Each row is a point. Each copy is the shape, with its points in the same order, turned, moved and blurred by noise. Say if it was mirrored as well.
In the rows, 128 means zero.

Shape (7 x 2)
[[173 129]
 [105  89]
 [113  85]
 [ 88 120]
 [166 171]
 [154 165]
 [127 147]]
Copy 1 (7 x 2)
[[184 110]
 [104  82]
 [121  68]
 [ 99 112]
 [178 148]
 [162 148]
 [140 133]]
Copy 1 is: only turned
Copy 2 (7 x 2)
[[163 127]
 [ 97  84]
 [107  77]
 [ 79 112]
 [151 168]
 [145 163]
 [119 147]]
Copy 2 is: only turned
Copy 3 (7 x 2)
[[175 137]
 [ 97 168]
 [106 173]
 [ 88 135]
 [173  96]
 [159  99]
 [128 114]]
Copy 3 is: mirrored
Copy 4 (7 x 2)
[[119  84]
 [160 149]
 [163 141]
 [128 166]
 [ 76  91]
 [ 82 104]
 [102 129]]
Copy 4 is: mirrored

Shape (7 x 4)
[[139 111  95 125]
 [ 99 119 129 128]
 [165  97 135 170]
 [121  73  92  71]
 [119 153 103 131]
 [140 140 161 123]
 [118 150 217 142]]
Copy 1 (7 x 4)
[[169 110 104  95]
 [123 117 123 106]
 [193  99 140 142]
 [146  64 110  41]
 [151 149  98  97]
 [148 143 164 105]
 [112 149 202 143]]
Copy 1 is: only turned
Copy 2 (7 x 4)
[[148  97 103 117]
 [ 99 107 121 127]
 [159 129 102 175]
 [121  99  57  79]
 [133  96 150 113]
 [120 156 136 126]
 [ 84 190 158 154]]
Copy 2 is: mirrored

Shape (12 x 8)
[[164 119 196 158 147 171 145 143]
 [ 66 141 153  66 120 125 152 126]
 [ 76 122 119 121 141 101 166 141]
 [ 91  98 154 111 119  82 161 154]
 [ 83 130 147  70  93 134 182 116]
 [126 169 144  72 110 179 106 172]
 [130 103 126 131 115 135  84 152]
 [136 111 103 136 156  97  88 122]
 [179 118 137 134 120 163 136 156]
 [133  52  96 139 194 122  90 147]
 [119 140 141 110  87 186  98 142]
 [ 62 129 128 113 114 118 168 142]]
Copy 1 (12 x 8)
[[200 131 101 175 138 179  95 107]
 [ 97 162  82  74 122 144 109  98]
 [ 88 136  72 132 136 121 136 127]
 [112 138  35 132 122 110 110 110]
 [110 156  74  85  87 149 139  88]
 [154 154 125  80  93 171  78 162]
 [136  96 116 140 103 120  69 140]
 [128 100 129 148 141  73  92 136]
 [193 114 114 152 100 148 114 143]
 [140  38 106 144 170  91 100 148]
 [139 123 136 113  75 174  76 130]
 [ 79 144  68 121 115 142 130 121]]
Copy 1 is: mirrored
Copy 2 (12 x 8)
[[147  98 187 150 171 166 150 152]
 [ 81 151 134  67 114 119 140 144]
 [ 87 127  87 104 141 109 157 156]
 [100 106 121 102 139  79 160 171]
 [ 89 133 130  71  93 123 169 141]
 [151 164 157  76 120 164 103 191]
 [162 102 125 118 138 114  84 167]
 [166 129  88 128 177  95  97 120]
 [184 114 153 131 135 153 141 162]
 [162  69  73 110 212 112  89 132]
 [139 124 153 102  98 154  83 173]
 [ 73 134 103 103 116 120 143 162]]
Copy 2 is: only turned

Shape (15 x 9)
[[156 197 150 113 127 107 120 162 119]
 [144 108  98 117 169 123 121 109 150]
 [ 66 151 144 125 102 127 132  83 129]
 [ 96 138  92 143 158 146  23 128 132]
 [ 28 146  84 148 103 143 141 162 115]
 [131 110 102 123 109 146 141 155 104]
 [119 116 143 134  98  84 140 139  96]
 [155 114 191 134 146 130 131 141 135]
 [154 148  90 133 247 139 127 155 137]
 [153 130  79 118 147 140 147  69  75]
 [151 111  84 150 104 132 144  78 118]
 [100 107 132 112 120 102  67 139 128]
 [106 160  94 108 100 144 143 155 110]
 [145 120  83 121 189  99 146 134 117]
 [148 146  78 148  99 140  75  99 108]]
Copy 1 (15 x 9)
[[169 138 143 152 137  66 134 115  76]
 [146 119 114 120 175 138 146 119 160]
 [ 71 115 155 102 111 107 120  88 119]
 [117 147 105 163 176 145  42 108 136]
 [ 29 161 141 181 115 107 131 129 136]
 [123 134 104 156 108 127 157 152 131]
 [112  76 129 144 112  92 144 148 112]
 [175 103 174 117 131 130 135 155 107]
 [163 164 131 161 244 150 164 130 122]
 [119 108  68 122 147 159 180  87 106]
 [124  88  93 143 111 152 166  85 147]
 [118 108 116 129 140  99  72 150 141]
 [104 165 110 155 107  93 151 124 117]
 [135 114 104 146 200 122 177 135 136]
 [135 115  75 168 117 137 103  76 126]]
Copy 1 is: only turned
Copy 2 (15 x 9)
[[159 192 113 125 158 137 117 164 142]
 [145 129  79 139 150 103 121  68 140]
 [102 157 180 138  99 118 123  92 147]
 [ 59 165  48 169 112  93  87 108 141]
 [ 55 157 145 140 121  74 191 132 146]
 [130 132 101 138 132 120 175 118 100]
 [160 121 148 163 127 105 140 149 117]
 [155 147 126 174 183 160 112 110 115]
 [139 193  40 134 218  76 125  72 131]
 [174 169  97 127  95  87 146  52  91]
 [161 138 102 157  82 113 168  65 130]
 [101 113 102 160 124 108  89 141 130]
 [112 161 121 103 119 112 175 140 125]
 [164 145  78 133 166  65 141  85 121]
 [127 166  64 157  64 118 133 110 134]]
Copy 2 is: only turned
Copy 3 (15 x 9)
[[138 154 156  97 116  81  86 168 120]
 [162 114  90 147  87 100 153 122 121]
 [ 57 148 106 170 113 109 106 131 114]
 [147  78  88 153  69 108  51 111  69]
 [ 74 101  89 165 115 176  82 195 107]
 [133 121 129 126 104 168 135 145 110]
 [ 83 102 149 107 131 124 133 136 123]
 [151 129 166 151 156  97 134 119 112]
 [224 118  58 130 122  83 130 171  92]
 [126 161  64  94  93 133 164 106  93]
 [117 136  84 118  95 153 145  87 144]
 [106  77 149 145  84  97 105 128  90]
 [109 146 121 128  90 155 106 183 111]
 [161 103  80 108 109 102 161 156 111]
 [125 130  96 104  68 141  80  86 111]]
Copy 3 is: mirrored
Copy 4 (15 x 9)
[[136 153 129 165 160 127  88 150 119]
 [152 121 134  59 151 130 131 115 137]
 [119  87 117 144 114 199 121 101 151]
 [ 60 123 156  68 166 143  68  81 172]
 [ 44  86  58 132 150 163 146  91 142]
 [ 92 129 119 110 104 118 151 124 113]
 [119  85 128 150  96 118 127  98 114]
 [140  98 187 124 145 134 146 151 103]
 [137 156 116  48 227 124 125 122  87]
 [154 162 124  73 101 163 137  71  95]
 [138 140 139  99  89 138 159  74 141]
 [ 94  70 143 107 127 123  74 115 149]
 [ 89 143  78 131 111 142 134 131 128]
 [156 127 101  81 157 108 133  89  91]
 [ 96 179 153 108 105 135 107  72 154]]
Copy 4 is: mirrored
